Rows are points. The ring and each string are closed loops that go straight from each point to the next, and from the last back to the first. Before rounding, they use only three directions, however many columns there are. Count how often each string passes through the ring. Passing back the other way cancels.

Ring (8 x 4)
[[ 19  21 -16  -1]
 [  2  43 -17 -13]
 [-24  40  -5 -18]
 [-42  18   7 -14]
 [-43  -4  13  -6]
 [-22 -22  16   4]
 [  0 -17   9   6]
 [ 16   0  -5   4]]
String (16 x 4)
[[  7  55 -31 -13]
 [  8  59 -13 -22]
 [ 15  60 -26 -16]
 [ 13  36 -44   1]
 [  0  16 -25   3]
 [ -5  16  -2  -7]
 [  6  27   8 -14]
 [ 30  30 -10  -7]
 [ 33  23 -27   3]
 [ 26  15 -41  11]
 [  7  12 -29   6]
 [ 21  25 -41   6]
 [ 29  44 -44  -1]
 [  9  32 -40   1]
 [ -4  19 -31   3]
 [  2  39 -35  -4]]
Times through: 1
String (19 x 4)
[[  5  20 -29   3]
 [ 16  38 -36  -2]
 [ 21  57 -27 -14]
 [ 10  49  -7 -19]
 [ -1  33   3 -16]
 [ -7  16 -16  -1]
 [  9  32 -36   0]
 [ 28  48 -41  -4]
 [ 19  40  -6 -14]
 [ 13  31   1 -13]
 [ 11  27   6 -13]
 [ 32  28  -6  -7]
 [ 43  16 -30   9]
 [ 24   9 -28   9]
 [ 30  12 -27   8]
 [ 39  17 -30   7]
 [ 21  12 -36  10]
 [  3  13 -19   2]
 [ -1  20  -2  -8]]
Times through: 1

Ring (9 x 9)
[[ 14 -31  16  13 -17  -1   5 -12 -10]
 [  8 -31  30   8 -16   4   5  -3 -33]
 [  0  -6  34   0   1  11   0   8 -34]
 [ -6  21  28  -6  20  15  -6  13 -20]
 [ -7  36  17  -9  28  16  -8  13  -4]
 [ -4  35   1  -7  26  12  -8   6  15]
 [  2  22  -8  -1  15   6  -5  -4  25]
 [ 11  -2  -5   9   1   0  -1 -13  22]
 [ 15 -19   5  13  -9  -2   3 -15   8]]
String (28 x 9)
[[ 22 -26  23  23  -8  -2   3 -16  -3]
 [ 14 -57  24  14 -36  -3  11 -13 -32]
 [  7 -46  20   6 -31   0   9  -7 -32]
 [  6 -21  20   5 -12   4   3  -3 -20]
 [  7  -5  23   6   3   6  -1  -1 -13]
 [ 10 -25  40  12  -8   5   3  -2 -34]
 [ 11 -48  40  11 -27   2   8  -4 -48]
 [  7 -50  23   5 -34   1  10  -6 -39]
 [  6 -45  17   4 -31   0   9  -6 -32]
 [ 15 -60  25  15 -38  -4  11 -14 -33]
 [ 22 -39  22  22 -18  -4   6 -18  -9]
 [ 17 -11  13  17   0   0   0 -13   9]
 [  7  -3  11   6   2   4   0  -5   0]
 [  5 -22   6   2 -16   2   4  -7  -9]
 [ 11 -22 -11   7 -17  -3   4 -17  16]
 [  5 -14  -2   2 -11   1   3  -8   4]
 [  4   3   8   2   4   6  -1  -3   2]
 [  5  32  -3   3  26   7  -8  -4  31]
 [  4  37 -14   0  27   7  -8  -5  42]
 [  1  12 -14  -3   6   4  -2  -6  24]
 [  2  -9  -5  -2  -9   3   2  -5   3]
 [  3   0   5   1   1   5  -1  -3   2]
 [  6  22   0   4  19   6  -6  -5  23]
 [ 12  29 -11   9  25   3  -7 -12  46]
 [ 14  21  -5  13  21   2  -6 -13  40]
 [  9  -1   6   7   3   3  -1  -8   9]
 [  9  -5   9   7   0   3   0  -7   3]
 [ 15   0  14  15   8   2  -2 -10  11]]
Times through: 2
